Each row is a point. The window is the flat piece filled in between its corners: a triangle in 3 columns, a solid with four corners in 4, and so on. A path goes straight from each point to the next, and from the last back to the first. List the points from which the path goes on through the window.

Window (3 x 3)
[[-35   0 -36]
 [ -5 -18 -46]
 [  7  55  19]]
Path:
(1): [  4  13 -71]
(2): [ -8 -23 -36]
(3): [  2  -2 -13]
(4): [-16  29 -58]
(5): [ 3 63 -4]
(6): [-8 31 23]
(7): [ 2 15 42]
(8): [ 26  70 -22]
(9): [-21  21 -56]
(10): [-36 -17   0]
(11): [ 2 47 31]
(12): [  5  78 -19]
Through the window after points: 1, 3, 9

Window (4 x 4)
[[ 91  17  13  45]
 [-34   4  34 -51]
 [ -4  -2 -39  38]
 [-10 -33  12 -24]]
Path:
(1): [ 14  10 -22 -57]
(2): [-25 -15  19  13]
(3): [-25 -13  54  -1]
(4): [ 16 -34 -42 -46]
(5): [ 95  19 -19   3]
(6): [36  5 42 45]
(7): [37 -4 14 36]
(8): [ 51  10 -33 -24]
(9): [ 17 -17 -31 -28]
(10): [-29  -8  26  -4]
(11): [  0 -27  61 -11]
(12): [  9 -19  13 -43]
(13): [ 40  23 -22  -3]
(14): [ 30 -30  24  61]
(15): [  0  -1 -20  61]
(16): [ 43  -6 -66  -6]
Through the window after points: 1, 3, 5, 7, 9, 13

Window (8 x 8)
[[ 16  55 -55 -10  -1  -7 -30  40]
 [-83  10  16  -1  24  22 -57 -48]
 [ 14 -70 -64 -44   7 -44  27 -22]
 [-12 -53  16  28 -19  -5  51  15]
 [ 44 -35  49 -53  43 -65  31 -24]
 [ 25 -17  30  20  60  58 -57   9]
 [-16 -32  23 -11 -70  64  11  -9]
 [-12  75 -46 -71  19  18  12  14]]
Path:
(1): [  1 -10  -4  -7  13   5 -13  36]
(2): [-14 -42  19 -68   0 -31 -24  22]
(3): [ 41   1  40  24  60 -26  63 -71]
(4): [ 25 -23 -21  12 -12  -5  41 -16]
(5): [ -7 -50  -6 -28   5 -15  16  38]
(6): [-31 -29  20 -26  34  15 -48  48]
(7): [  7   3  18   7  36  24 -21 -46]
(8): [  6  -2   3  20 -15  48  11 -42]
(9): [-30 -35  20 -43 -39  26 -25  45]
(10): [  1 -40  26 -34  16  -2   7  36]
(11): [ 35 -15 -17  28  13  10  16 -29]
(12): [ 15   7 -10  26   6  22   1 -27]
Through the window after points: 2, 6, 8, 12

Window (9 x 9)
[[  25   14  -11  117   36   34   45  -64  -30]
 [ -61    0  -54  -32   44  -12  -11   18   -1]
 [  45  -39  -15   17    1  -17  -33   32  -35]
 [  32    9   53   45   89  -12  -41  -92   -3]
 [   1   54   27  -10  -24  -64  100  -28   25]
 [ -42  -31    4  -25  -36   41   52   32    8]
 [-104  -26  -12   -9   -6  -45  -33  -14   12]
 [ -10   52   -2  -43  -14   10  -36    9   16]
 [ -34   17   30   -9    9  -29  -15   50  -26]]
Path:
(1): [ -4  12   5 -40  -4   1  -6 -22 -87]
(2): [ -2  -2   6  24  21 -10   7  24  23]
(3): [ 27  17  20  49  42 -41 -10 -25  60]
(4): [-22  15  40 -22  35   5   4 -80 -70]
(5): [ -7  15  -6  13   9  19  28 -28 -40]
(6): [ -8 -13  12  54   0  14  23   5  53]
(7): [-11   2 -21  41   6   8  -6  38  33]
(8): [ -6   5  -3   1 -16   4  31  -7 -42]
(9): [-34   9  -7 -43  -1 -29 -18  13 -21]
(10): [-31  -4  17 -16  32 -25 -14  35  37]
(11): [ 16 -45  -5  44   6  -9 -30  50  30]
(12): [ 17  20 -11 -31  -3  -9  -4 -23 -75]
(13): [  5  11  13  15  20  -5  18 -66 -52]
(14): [58 25 26 59 46 -2 18 20 43]
(15): [ 11   3   1  29  -1 -31   8  10  47]
(16): [-40  11  18 -39  -6   8 -17 -14 -72]
Through the window after points: 3, 5, 11

Window (11 x 11)
[[ 27  20   1  12  11  -4  55 -39 -48  31 -72]
 [ 10   0  -3  31  36  15  18  24  33 -76  -6]
 [-13 -19  25 -62  21  19 -44  13 -17 -49  -9]
 [ 15  16  80 -61  88 -63 -24  26  48 -49  13]
 [-61  22  24  -7  31 -54 -32  27  27 -15 -30]
 [ 43 -58 -28 -10 -42   2  18  24 -53  12 -22]
 [-12  30  -1  10 -71   2  25 -15  30 -10 -62]
 [-53 -39 -32 -41   3  -7  -2  -1  11   8  37]
 [ 26 -46 121  18  41 -44 -12 -31  18  22   7]
 [ 13 -28  60  35  17  24  34  33  72  14 -33]
 [ -1 -22 -20  21  -9  24 -33   0  34  53  34]]
Path:
(1): [ 20 -37  15 -12  36 -31 -11 -18  46 -57 -83]
(2): [ -1 -49 -21 -12   1  10 -28   3  25 -16 -43]
(3): [-9 -1 27  3 -3 21  2 10 -2 14 13]
(4): [ -6 -11  15   4  -5  14  23  25   8  12   1]
(5): [ 12 -41  11   0   7 -10  -7  -3  40  -8 -30]
(6): [ 23 -43 -35  11  -7 -11   0 -26  26   9 -53]
(7): [ -6  19  44  10 -12   7  47  43 -14   2  10]
(8): [ 15  18  34   4  -4  -1  30  -1 -12  11 -28]
(9): [  6 -65  -4  14  20 -32 -10 -52  16  -2 -51]
(10): [ 24 -46 -28 -20   5 -22   5  -6   4   9 -40]
(11): [ -3   2  53  12 -31  12   7  55 -48 -11  16]
(12): [ -7  16  44 -16   0  -5  31  49 -40  -3  44]
Through the window after points: 4, 8, 10

Window (14 x 14)
[[ 18  -7  22  19 -35 -44   6  -8 -58 -46 -15 -35   9 -28]
 [ -3  -2 -66 -36 -35  20  45   0 -10   8  37 -21 -18 -34]
 [ -5 -79  -2   2 -24  12 -28  31 -57 -37  19  42 -13  34]
 [ 20  -6  15  -3 -39  56  20  46  14 -35  52 -51   9 -60]
 [-43  -5   0 -20 -28 -64 -48   5  76   9 -53   8  19  21]
 [ 24 -40 -46  47   8   4   4  33 -45   1 -99 -27 -24  -3]
 [  2 -36  77 -43 -22  53  30  30 -57  -5  12 -13 -22 -39]
 [-36  34 -42 -20  27 -42 -72 -39  51 -15 -19 -72  21 -18]
 [ 46 -41  22  -6 -45   2 -22 -70  23  25 -44  28  21 -29]
 [ 18 -21  -2  11  34  24  53  68  14  66  31 -12  16  36]
 [-12 -30 -41  52 -60  50  37 -47 -69 -48 -36  -9 -33  38]
 [-31   8 -70  82  10 -20 -10 -59  25  36 -61  -2 -47 -51]
 [ 23 -74  49 -21   6   5  61  32 -15 -60  11 -59 -16 -22]
 [ 12   1   2  -1  29  -4   4  23   2 -56 -44  37  65 -10]]
Path:
(1): [-47 -53 -12  30  -8  22  31  35   0  26  -5  -8  39  -4]
(2): [-28 -62  21 -25 -22  -6  27  22 -31  -8  11 -57  41 -61]
(3): [ 50 -15  47  -2   0  36  30  11 -19 -45 -13   4 -66  19]
(4): [ 22  -2   0   3  -4   2  -6   7  18   2   5  -9 -42   2]
(5): [-42 -36  -8  -2 -16  18  26 -10 -17   3   1 -17  64 -41]
(6): [-31 -71   6  14 -41   7  15 -30 -11  -6 -40 -26  61 -33]
(7): [ 30   8 -12   2 -17  -2  12   3 -24 -20   3  -8 -34  -2]
(8): [ 19   7  -3   6 -17  12  10   7  11 -17  -1 -11 -53  -4]
(9): [-22 -46 -19  15   2  -9  26 -11 -23   2 -35 -51  80 -62]
(10): [ -9 -34  13  18 -10   3  30  25 -17  -9   3 -39  31 -17]
(11): [ 54   3 -23 -17 -24  38   1  -1   0 -40  -5   3 -66 -13]
(12): [ 85  37 -13  -1  33 -12   9  -6  16  30   0 -12 -56   8]
Through the window after points: 2, 6, 10, 12

Window (14 x 14)
[[ 17  -5  54  29 -52 -26  49  55 -73 -16 -43 -32  44  30]
 [ 27  19  72  40  29   6  18  -7 -10 -48 -37  23 -28  41]
 [-14  55   2 -31  25  14  15 -53   5  35 -24   3 -92  17]
 [-32  13  69  36 -43 -18  18  57 -23 -76  45 -77  10 -14]
 [ 96  20 -47 -17  31 -11 -18  15  14  -8  39 -38  55 -13]
 [ 70   2 -21 -62  19 -71 -79 -18   2   8  22  22   6   2]
 [-11 -17  25  74 -30  -3  24 -42 -14  -5 -28   4 -57 -22]
 [ -6 -18  51   3  -3  56 -27 -16  29  20 -82   4 -45  25]
 [-23  41  19  72  -8 -27 -14  72 -26 -22 -21 -10  47  14]
 [ 25   1 -46 -93  35  29 -19 -52  -5  16  51  90 -27 -56]
 [ 38 -14 -25 -62  62 -39  10  11  59  26  15  36 -40 -34]
 [ -5  -3  96  56  15  13   7  -7 -21  57 -10  -6 -11  35]
 [-33   7  42  29   1 -55  28   8 -37 -65  -6 -67 103 -23]
 [-10  42  37  25 -69 -47  44  19  34 -53  42 -26  79   1]]
Path:
(1): [ 19  38  49 -21 -14 -10 -20  -3 -20   6 -17 -24   7 -70]
(2): [  1 -16 -17  -2  -9 -21  19  12  -3 -15  35  15  19  40]
(3): [  5  -3  -5  10  16  -6   6   5 -13 -22  20 -15  18  29]
(4): [ 48  20  23  14   4 -15  -1   0   3 -14 -10 -15  12 -23]
(5): [ 37  58  57  -2   5 -34  15   5   0  -6 -24  -4   4 -67]
(6): [-26 -18   7  12   5  19  19 -10  -7 -17   6   1   1  28]
(7): [ -3 -24 -19 -18   3 -23   2 -31   1 -13  27  19  17  14]
(8): [ 41  58  23 -43   1   0 -11   9   4  -3  22  28   1 -59]
(9): [ 42  68  61 -16  19 -24  -1  -3 -14  -3 -38   7  -5 -68]
(10): [ 16 -16   9  11  -7 -29  -4   3 -14 -16   3  -7  12  28]
(11): [ -7 -16  10   8  19  -3   5   7 -10 -17   3   1 -10  32]
(12): [ 45  44  54  -3   8 -12   5 -15 -23  -7 -27   3  -7 -46]
Through the window after points: 3, 7, 9
